Each row is a point. To make a cloud, some directions were put in groups of two or more. Within a group, all points are equally far from the middle, so they leave a hole (a ring in 2 directions, a hollow ball in 3). The other directions are filled evenly. Then the cloud was stretched, turned, moved and blurred a little. How many holes are there, and how many directions does each take, smallest first?

Cloud (13 x 2)
[[-19 -25]
 [  5   0]
 [ 54 -26]
 [-12 -58]
 [ 38 -21]
 [  8  33]
 [ 38 -43]
 [ -4  18]
 [-12 -13]
 [ 60 -34]
 [ 30  52]
 [-20 -41]
 [ 12  35]]
Holes: 0

Cloud (27 x 4)
[[-31 -33  -9  11]
 [-14  27  13   7]
 [-34 -32 -16   1]
 [-12  24  27 -21]
 [-18  20 -23  10]
 [ 29 -15  -7  21]
 [  9   5  27   6]
 [ 37 -33  -8  41]
 [-32 -17  -8   0]
 [ 44  10   0  25]
 [  2  12 -17  60]
 [ 17 -26   6  -4]
 [ 10  13 -15  27]
 [-16 -23  -9  44]
 [ 12  18 -20 -25]
 [-22   5 -22   9]
 [ 40  -8 -17  44]
 [-16 -23  25 -13]
 [-34 -17  17  34]
 [ 13  18 -23  29]
 [-38  29  -8   7]
 [-15   8 -24  16]
 [-24  33 -28  20]
 [ 41  -8 -18  25]
 [ 37 -10   1   7]
 [  5  13   0   0]
 [-27   5  33  24]]
Holes: 0

Cloud (55 x 6)
[[  0 -44   6  16  -4 -26]
 [-24  36  24  10 -20  -9]
 [-27 -13 -18  25  36   3]
 [ -1 -16  37  21  10 -25]
 [ 39  28  -1  18  55 -10]
 [-19 -18 -15 -27 -35   0]
 [-39 -29  24  17  -8 -18]
 [ 10  10   0 -32 -27 -44]
 [  6 -13  17 -41 -45  -9]
 [ -4 -50 -29  33   7 -18]
 [ 33  -1 -11   0  56 -17]
 [-44  -8   5   5  -6 -27]
 [-11  -8 -14 -28 -39   8]
 [ -2  11  17 -15 -30  21]
 [ 13  58  38 -16 -16 -18]
 [ -8  33  16  29  -3 -22]
 [ -7 -21  -4 -32 -36   5]
 [ 28  -2 -39  -8  35 -24]
 [  3  14 -17  -4 -13  24]
 [ 44 -13   2 -17 -24 -24]
 [ 12 -33  -8   5  41   0]
 [-31  28  15   4  12 -13]
 [ 34  -8 -15 -18 -10  22]
 [-13 -23 -41  -7   8  -4]
 [ -9   3  16 -13 -57   3]
 [ -5  22  16  22  15 -39]
 [-25  40  24   6  -6 -10]
 [ 38   7 -45  -7  -4 -19]
 [ -2  17 -23 -40 -30  -7]
 [ 27 -13   8 -10   1 -42]
 [ 43  52   2 -43  -2   4]
 [ 30 -28  -1  -8 -28 -20]
 [ 11  50  -3  -7  15   8]
 [ 10  -6  -7 -26 -27  20]
 [ -6  12   0  41  24 -30]
 [ 18  60  20 -27   3   0]
 [ 17  33   0   2  51  -6]
 [ 24  -4 -16  31   0  18]
 [ 13 -21   1 -25  23  -7]
 [ 41 -16 -23  -6  -5  16]
 [ 25 -35 -29  11 -17  -3]
 [-13  23   4 -20 -52  -4]
 [-30   9  13  22   4 -35]
 [ 21 -13 -49   9  -9  -2]
 [ -8  -6 -25  49  46   0]
 [ -8 -27  29  -6  -9 -28]
 [  0  16  29 -26  20 -23]
 [  3 -23  25  38  20 -19]
 [-19  -1 -20 -32 -21 -17]
 [ 21   7  15 -58 -26 -22]
 [ 44 -22 -25  -8  -4  11]
 [ 15 -16   4 -46 -20  -1]
 [ 38  11 -45  -5  -4 -12]
 [ 22 -16  13   3  14 -39]
 [  2   9 -14  28  18  24]]
Holes: 3 (2, 2, 2)

Cloud (81 x 8)
[[-20  30 -14  18  -1 -41   6  38]
 [  3  17  20  52 -10  -8   7 -14]
 [  7  29  15  40   0  15 -17  20]
 [  3 -48  18  14 -19 -35  14 -14]
 [-16  32  11  20  -6 -23 -27 -17]
 [-12 -16 -28   8  25 -32  41   3]
 [ 29  26   1 -10  -6  -2  34 -14]
 [-10   5   4  27 -47 -37  -6  24]
 [-46 -13 -14  -7  -9 -19  37  -4]
 [ -8   0  -1 -15 -33  -1  55  -2]
 [ 18 -35  29  -5  15 -21  29 -30]
 [ 18  -9  24   7  -3  16  11  29]
 [-12   2  18  35   6   8  45 -25]
 [  5 -26  17  -1  11  30 -18 -24]
 [  2  26  17  13   1  24  44 -17]
 [-23   5  46  10   2  43  -8  17]
 [ 22  -8 -14 -15  10 -40   4  13]
 [  1 -40  14  -8 -16  12  18  -6]
 [  3 -10 -27  23   6 -53  33 -18]
 [-10   2 -33  25   6   1   1  52]
 [ 10  -3  27 -18  40  -1  10   8]
 [-15 -19  37  -9 -22  13 -12  16]
 [ 16 -14  -8  -5  -1  10   3  46]
 [ 10  29  24  -1 -33 -23   9  13]
 [-34 -15 -30 -12   7 -24  11   1]
 [ -6  32  26  -9 -16  -8  -5 -42]
 [ 23  29   0 -19   2   0  37 -15]
 [-33  23  -2  27  13  13  12  54]
 [ -1 -23  44 -13   8 -15  16 -29]
 [  4   5   7 -29 -25 -29  10 -34]
 [  9   1  26  -2  -9  16  55 -18]
 [  9   8  -2   3 -34 -12   8  28]
 [-27   0 -54 -18   2 -17  31 -22]
 [ -2 -54   0  -8  -5  -9  31 -12]
 [ 24 -28  -3  21 -36 -22  37 -14]
 [ -8 -19  29  16 -47 -10   5  13]
 [ -9  34  14  18   5  19  48 -10]
 [-54   8 -12  -4  17   1  19  29]
 [ 21 -10  58  31 -12  -8 -21  15]
 [  9   7  10 -16  47   5 -28   3]
 [ 33 -13   4 -18  10 -34  -8 -28]
 [  2  22  46  12   3  25  10  34]
 [-25  -3   1  38 -27  -4  -9  -9]
 [  9  15  19 -25  -7 -25  -2 -29]
 [-46  21 -10   3  -6   7  -6  10]
 [ -5  34 -14  17  23 -25  18  -2]
 [-12  26   0 -18  21  27 -35  14]
 [  2   6 -31   5 -32 -20  45  11]
 [ -7 -12  -1  36 -14  -3  -6 -36]
 [ 37   7   7  10 -33   3  12 -17]
 [ 32  19   4  35  -2 -12   4 -36]
 [-10   9  21  47  -7 -16 -40   4]
 [ 17   8  10   2  40  -8   8 -25]
 [ -2 -14  -1  28 -37 -25  51   4]
 [  3  24   2 -18  16  -7 -12 -35]
 [ 13 -15   1  -7  34   4 -21 -36]
 [ 12   1  16  -8  44  -2 -36  -1]
 [-30   4   1   5   6  14  28 -32]
 [ 12 -11  47  16 -14 -12  17 -60]
 [ -1 -20  31  14 -23   7  21  29]
 [ 18 -25 -22  34 -33 -40  25 -14]
 [ 23 -17  42  20  -1  -7  35 -48]
 [ 24  12  22  35  -3   1 -56   0]
 [  0  37 -34 -10  18  11  28 -21]
 [ 14 -14  10 -15   7  10  52 -14]
 [ -2 -27   9 -17 -22 -28  -4 -20]
 [ 33 -37  13   2  19   6  16  -2]
 [ 36 -31  11  17 -12 -35 -12  -1]
 [-11  -7  15  39  16   6  26 -10]
 [ -6   1 -20  33 -18 -26 -44   2]
 [  6 -10 -49 -25  12 -26  26  14]
 [ 37  25  24  16 -13 -23   5 -34]
 [ 21 -12  22  23  21  30  -3   5]
 [-18 -36 -36  14  -5  -2  18 -23]
 [  6  36  13 -11 -22  18  13 -10]
 [ 25  22 -11   8  25  15  12  -8]
 [  0  30 -13  35 -11 -42   2 -18]
 [ 13 -14 -18  17  29  16  26 -33]
 [ 13  18  29   1   1   9  46  -3]
 [ -8   8 -22  41 -27  -6 -33  32]
 [-21 -18 -10 -12  -4 -48  11  -6]]
Holes: 2 (2, 4)

Cloud (105 x 9)
[[-31   9   4   8  42  11 -17   4  11]
 [  3 -16  26   5 -25 -18  -4 -12   2]
 [ 12  19 -34  20 -23  -9  18   1   7]
 [-11 -12 -29 -43 -17  24   8 -19   2]
 [-15 -39 -10  44 -25 -22  29 -15 -14]
 [ 14   8 -20  24   5  -6 -18 -24  -7]
 [ -9  -8  18  -7 -15  16  45 -21   9]
 [-48  -8 -28 -23 -23 -17  25 -17   0]
 [-15   3  24 -25  30  29   4  14   9]
 [  3 -11  26   7 -12 -26 -12  -4  11]
 [-50 -11  14 -38  34 -11 -16  -5   5]
 [  9  -1  -9 -33 -17  -9  -7  22  21]
 [-17 -26 -25  -3 -27  31  -1 -20   8]
 [ 24  -3 -30  32  30 -16  23   7 -18]
 [-42   5  23   8  14  10  14 -16  -2]
 [ 29 -13  -1  46 -29  18  22   4 -14]
 [-28  32   0  16  32  -9  -3  10   0]
 [ 13   7 -37   5  -8 -21  -2 -21 -18]
 [ 14 -28 -28   5  13  28  15  12  -9]
 [ 32  -1 -33  29 -14   5  17 -17   9]
 [  1  17 -16   7  -5 -54   4  -7   5]
 [ -6 -29 -12   2 -33 -25  48 -25  -8]
 [-25   7  -5 -21  59 -27   6  -4 -10]
 [ -5 -13   4  -8  36   8  -5  25  17]
 [  0 -22 -23  41  -6  -1   3  -6  20]
 [ 19  10 -36   8 -11 -23   5 -22   9]
 [ -5  -2   8  28   8 -10 -35  26  -1]
 [-31   2 -35 -31   7   6  19 -17 -15]
 [-13 -32 -23 -25 -37   6   0  -9 -17]
 [ 41 -17 -14 -24 -35  -6  20 -16  17]
 [-39 -24  12   0   3 -14 -29   7 -14]
 [  4  39   1 -30  12 -41  29  -3  26]
 [ -5  -1  12   6 -15  41   2 -16  11]
 [  7   9  -4   0   5  22 -38  11 -36]
 [ 31 -11 -43  26  18   5  -9   4 -18]
 [-38 -12  25 -24 -24   1   2 -24  15]
 [-21  33   9   5  30  14 -23   7   2]
 [ 31  -4  13 -39 -15  -8  12 -13  23]
 [ -5  10  -1 -22  58   5   3  23   4]
 [-35  -2  -6  20  46 -13 -10  22 -29]
 [-12  24   8 -43 -16   6  45  -1  19]
 [-34  12  -6 -29  -8  30  16 -15 -12]
 [ 16  13  21  36  34 -15  -2  12 -18]
 [-18 -41 -30   2  13  19  -6 -20 -12]
 [-18 -20  21  42   4  -6  10  -8 -14]
 [-44   5 -19 -21 -26   3  28 -26  -1]
 [ 60 -13 -20  17  -1  20  11  18 -19]
 [-14  17 -25  26 -10 -31  16   3  -6]
 [-25  -1 -15 -39  34 -38  -1 -12   2]
 [ -1  -8  -6  34  -8 -31   6  -9 -37]
 [-15   5   9 -35 -28  -8  43   8   9]
 [ 25  -7   8 -16  34  -1  25  23 -10]
 [-18  -1  36  -8  13 -13  22 -15   4]
 [-13   3  22   8  37   5  -9  36 -10]
 [ -2 -19 -18  32  37 -35   9   8 -30]
 [ 18   9  -4 -10 -43  24  13 -20  19]
 [  8 -24 -29  25 -23  28 -13  11 -28]
 [ 18  11   9  14 -18 -18  -7  -5 -26]
 [-36 -34 -22 -24   4  16  28 -17 -10]
 [-38 -14  -5  -4  -1 -23  -6 -18  31]
 [ -2   9 -23  -7 -34  18   8   7 -19]
 [ 20   9   8   2  35 -36  30  19   0]
 [  3   5  16   7  -9  15 -15 -26  15]
 [ 27 -10 -27 -13 -32   3  16 -32   6]
 [ 43  15 -26  -2  22  -6  11  -1  18]
 [ 28  20   9  16  13 -35 -19  15 -17]
 [ -3  13 -10  -5  46  10 -27  18  10]
 [ 22  27  10 -48 -16 -22  29  -9  28]
 [  3 -23  11 -25  17  34  -2 -11 -10]
 [-27  21  11 -54  21  -1 -11   1  30]
 [-31  -9  11 -31   1  37  22  -9   1]
 [-11   9 -34 -14  11 -33 -11  18 -15]
 [-19  -1  27 -35 -22  10  11 -23  28]
 [-10 -30 -26 -15   8 -38  17 -22   3]
 [-40  16   1  -9 -10  13   9 -32   4]
 [-36 -25 -16  20   1  13  -5 -21  13]
 [-25  -8  33   4  21  10  -2   3  17]
 [-46 -21  -1  29  -6 -31  21 -12 -11]
 [ 14 -14 -26 -50  -5  -2   6  -2  15]
 [-26  20  13 -17 -13  -6 -25  -8   9]
 [-22  36  11  -1  33  -2  -3   0  20]
 [ 35   9  15  11 -24 -14  12  30   7]
 [ -4  12   3  -3  10 -10   8 -11 -41]
 [-10  36  19 -43   6  18  21   3  24]
 [  4 -13 -38  26 -20   7  -1  19 -23]
 [ 11 -20  10 -25 -10 -10  14   3 -26]
 [ 29   4 -30  -1  -1  12  18  18 -36]
 [ -9 -28  20 -11  30  10 -15 -12 -14]
 [-23 -42 -28  -8  17 -11  25 -13 -15]
 [ 26  -5  12 -14  10 -13  48   6   5]
 [ 32   5 -43   6  -7 -15   1 -15  -3]
 [-54 -21  15 -12  39  -6 -11  -1 -17]
 [-27   5   8 -20 -37   1   1  -7 -11]
 [ 17   9 -38 -16 -20  15   3  13  -6]
 [  7  12   1 -13 -18  21  45 -22  15]
 [-32 -31   9  33 -13   4  27 -18 -11]
 [ 27   1  13  27  22 -40   6  25  -4]
 [  3 -37 -22  19   8  36  -4  -6 -28]
 [ 50  28 -28 -11   9 -16  10   5  14]
 [ -5   0  34  -7   3 -11  32  11  15]
 [-19   2 -27  -2  30 -14  18 -18 -29]
 [ 59  29   7   6  -6   8   8  15  -8]
 [  9 -46 -13  -3 -17  -2  35 -25  -5]
 [ 52 -23 -10   3  -1   3  20   3  17]
 [-36 -27  11  27 -21  -3  23 -10 -18]]
Holes: 3 (2, 3, 4)
